Each point is reached from the start by the listed moves, each made once or not at all, plus a little noise. Say if it took an odd or an even number of moves. Then give how often each move was made.

Moves:
(1): 26, -1, 37, -43, 0
(2): 33, 51, 16, 30, -3
Start: 4, -12, 9, -7, -26
Points:
57, 39, 60, -25, -25 -> even (1, 1)
35, 34, 24, 19, -31 -> odd (0, 1)

Moves:
(1): 20, 1, 20, -19
(2): 0, 24, -6, -10
(3): -35, -9, 14, -12
(4): 7, 16, 28, 23
Start: 0, 13, -1, -6
Points:
-9, 21, 60, -15 -> odd (1, 0, 1, 1)
8, 28, 25, 17 -> odd (0, 0, 0, 1)
-27, 45, 35, -5 -> odd (0, 1, 1, 1)
-36, 27, 6, -27 -> even (0, 1, 1, 0)
21, 14, 17, -26 -> odd (1, 0, 0, 0)

Moves:
(1): 21, -16, -12, -8, -1, 17, 0, -16, 13, 24
(2): -18, 24, -26, -6, -13, 1, -15, -2, 6, -9
(3): 4, 9, 16, 2, -18, 15, -7, 2, 13, -14
(4): 1, -16, -2, 14, -3, 5, 4, -13, -21, -2
(5): 11, 5, 5, 22, 21, 5, -25, 1, -5, 0
(6): 1, -17, -9, 0, 8, 12, 4, 18, 6, -5
(7): -14, 4, 14, -1, 26, 14, 8, -10, 4, 6
(8): 12, 15, -16, 14, -7, -9, 26, 7, 6, 5
Start: 9, -19, -4, 10, 8, 9, -2, 7, -14, 15
Points:
2, 0, -13, -2, 3, 54, -18, -19, 23, 24 -> even (1, 1, 1, 0, 0, 0, 1, 0)
6, -13, -56, 31, -9, 18, 15, 16, -16, 5 -> even (0, 1, 0, 1, 0, 1, 0, 1)
37, -60, -9, 18, -4, 59, -1, -1, -4, 18 -> even (1, 0, 1, 1, 0, 1, 0, 0)

Moves:
(1): 7, 1, -6, 10, 4, -2, -8, -3, 3, -15, 11, -5
(2): 3, 9, 7, 2, 5, -12, -7, -9, -18, 3, -3, -5
(3): 11, -8, -6, -5, 9, 6, 35, -3, -29, 8, -13, -8
(4): -15, 11, -30, -6, -13, 1, 15, 0, -17, 2, -20, -11
(5): -8, 6, 2, 7, 14, 9, 2, 31, 13, 5, -11, 10
(6): 4, 7, 5, -1, -8, 9, -15, -2, 1, -14, 20, -10
(7): -3, -6, -17, -16, 7, -8, 4, 31, -3, -11, 16, -13
(8): 6, -18, 15, 28, -2, -18, 12, 1, -3, 20, 0, -15
(9): -19, -5, 1, 15, 4, -2, -7, -21, -2, -16, 17, 6
(10): 14, 1, -2, 7, 6, 3, -10, 3, -1, 16, 17, 3
(11): 15, -16, -7, 2, -5, 5, -6, 12, -27, 16, -2, -4
Start: -10, -12, 13, 2, 10, -16, -14, 16, 2, 9, -21, -10
Points:
22, -34, 10, 19, 35, -46, 20, 37, -51, 45, -3, -49 -> odd (0, 1, 1, 0, 0, 0, 1, 1, 0, 1, 0)
5, -34, -15, 60, 20, -6, 3, 36, -59, 32, -1, -46 -> odd (1, 0, 1, 1, 1, 1, 0, 1, 1, 1, 1)
9, -30, -12, 21, 18, -13, -56, 37, -26, -17, 58, -34 -> even (1, 0, 0, 0, 0, 1, 1, 0, 1, 1, 1)
0, -34, 35, 50, 2, -34, -37, -2, -46, 19, 12, -37 -> odd (0, 1, 0, 0, 0, 1, 0, 1, 1, 0, 1)

Moves:
(1): 16, 21, 2, 5, 5, 14, 14, -2, -18, -9, 5, -2, 11, -11, -18, -16, -1
(2): 17, 17, -16, -9, -14, 5, -9, -7, -9, -13, 15, 5, 13, 12, 6, 11, -15
(3): 5, -3, 17, 9, -5, 17, 8, -16, 13, 0, 16, -9, -7, 1, 8, -6, -9
(4): -15, -9, -13, 9, 6, 6, 20, 8, 3, -9, 8, 10, 4, -7, -1, 5, 0
(5): 0, 0, 6, -3, 8, -8, -1, 1, 7, -9, 9, 0, -4, 6, 8, -14, 9
(6): 3, 3, -20, -17, -29, 11, -5, -2, 29, -1, -19, 20, -1, 2, -19, -24, -1
(7): -1, 8, -18, -4, -10, 5, 12, 15, 3, 6, 33, -3, -10, -7, -3, 17, 20
(8): 13, 4, 2, -8, -3, -1, 11, 11, -6, -5, -13, -5, -15, 23, -5, 3, 0
(9): -15, 15, 14, 4, 3, -35, 9, 8, 14, -5, 7, 20, 12, 4, -7, 1, -24
(10): 4, 9, 2, -1, 13, 15, -6, 11, -5, 25, 4, 20, -2, 6, 7, -5, -5
(11): -12, -10, 17, 16, -22, 2, -17, 15, -8, 0, 7, -7, 24, 7, 6, -3, -11
(12): -13, -2, 16, -19, -11, 8, 7, 5, -12, -2, 3, 6, 10, 4, 0, -3, 9
(13): 8, 4, 2, 8, -4, 11, -5, -4, 2, 10, -20, 2, 14, -1, 6, 3, 13
(14): 7, -22, -2, 5, -14, -17, 6, -14, -1, 18, 21, 13, -1, 21, -4, -9, 0
Start: 10, -8, 15, 25, 6, -11, 11, 4, 0, 3, -3, 3, 13, -17, -8, -3, -13
Points:
32, -2, 32, 29, -32, 26, 55, -10, -12, 26, 53, 8, 30, -10, -20, -16, 19 -> even (1, 0, 1, 0, 0, 0, 1, 0, 0, 0, 0, 1, 1, 1)
23, 5, -5, 18, -44, 30, 23, -4, 48, 16, 6, 14, 8, -23, -16, -14, 8 -> even (0, 0, 1, 0, 0, 1, 1, 0, 0, 0, 0, 0, 1, 0)
37, 56, -31, 11, -39, 4, 60, 30, 19, -24, 11, 50, 38, -1, -49, -3, -20 -> even (1, 1, 0, 1, 0, 1, 1, 1, 1, 0, 0, 0, 1, 0)
